Each point is reached from the start by the listed moves, each made 0, 1 or 2 times, or once backwards (-1), plus a little noise. Is the number of moves made odd or even? Then give how often each move was made.

Moves:
(1): [ 25  41   1 -24  11  -9]
(2): [ 2  9 -1 41 11 17]
(3): [ -1  -5  19 -15   6   9]
Start: [ 11   2 -13  -3 -13  -2]
Points:
[ 42  63 -34  69  11   9] => even (1, 2, -1)
[  55   67   26 -121   16  -24] => odd (2, -1, 2)
[ 59  79 -26 -77  -3 -47] => even (2, -1, -1)
[ -9 -34   5  49  -1  35] => odd (-1, 1, 1)
[ 18  22 -34  90   9  24] => odd (0, 2, -1)

Moves:
(1): [  5  -2   9   5   2  -9 -11 -13  -4  -4   4   3   1   3   5]
(2): [  1  15  -2 -18   2   4   3  -8  -7  -6  -8   1   4   3  -8]
(3): [  2  -8  -2  -4   7   0  -4   2   4  -2 -11   7   1   3   3]
(4): [-12 -10  -2   8  -5   0   5 -12 -10   4  -3  13  -7   0   4]
(5): [ 9 -5 -7  5 16 -6 -3  2 -4 -4 -1 10 -1  7  8]
(6): [  0  -2  -6  -2   6   5   7   0   5 -14 -10   2   1   8  -3]
(7): [  3   0   2  -2   6   6  -2   1  -8  -9  -6  -4  -3  -2 -13]
(8): [ 15  -6   7   1 -14  -2  -4  21   0  -8  -4   5   8   7  16]
(9): [ 2  0  2 -6  1 -1  7  4  1 -8 -8 -4 -1 -4 13]
(10): [  1  -2  17  10  -5  17  11   6   5  14  -5  13   1 -13   9]
(11): [-13 -10  -2  -9   0  23   1 -17  -2   7   9   4   4   9   7]
(12): [ 16   5 -16  -7  13  11  -3  -8   7 -11 -15   9 -12   1   8]
Start: [  5  -6   6 -21   2   2  -9  -3  -4  -8   5   8  -1  -7 -10]
Points:
[-25  -6  52  -8  -6  21   8 -42   9  14  -1  40  18 -14 -26] => odd (2, 1, 1, 0, -1, 2, -1, -1, -1, 2, 0, -1)
[ 59 -46  65  29   1  12 -30  20 -42 -14 -16  71   2 -12  48] => even (2, 0, 0, 1, 2, -1, 2, 2, 0, 2, 0, 0)
[  67  -56  -10   -1   33  -36  -28   18  -24 -121  -74   47  -25   29
   47] => even (2, -1, 1, 2, 1, 2, 2, 2, 2, -1, -1, 1)
[ 59 -10 -30 -11  32 -24  -9  34   3 -91 -34   1 -19  16   7] => odd (0, -1, -1, 0, 1, 2, 1, 1, 1, -1, -1, 1)
[ 10  -2  18 -55  -9  97  33 -22  -8 -32 -58  57   2  -5   2] => even (0, 2, 0, 1, -1, 2, 1, 1, 0, 2, 1, 1)
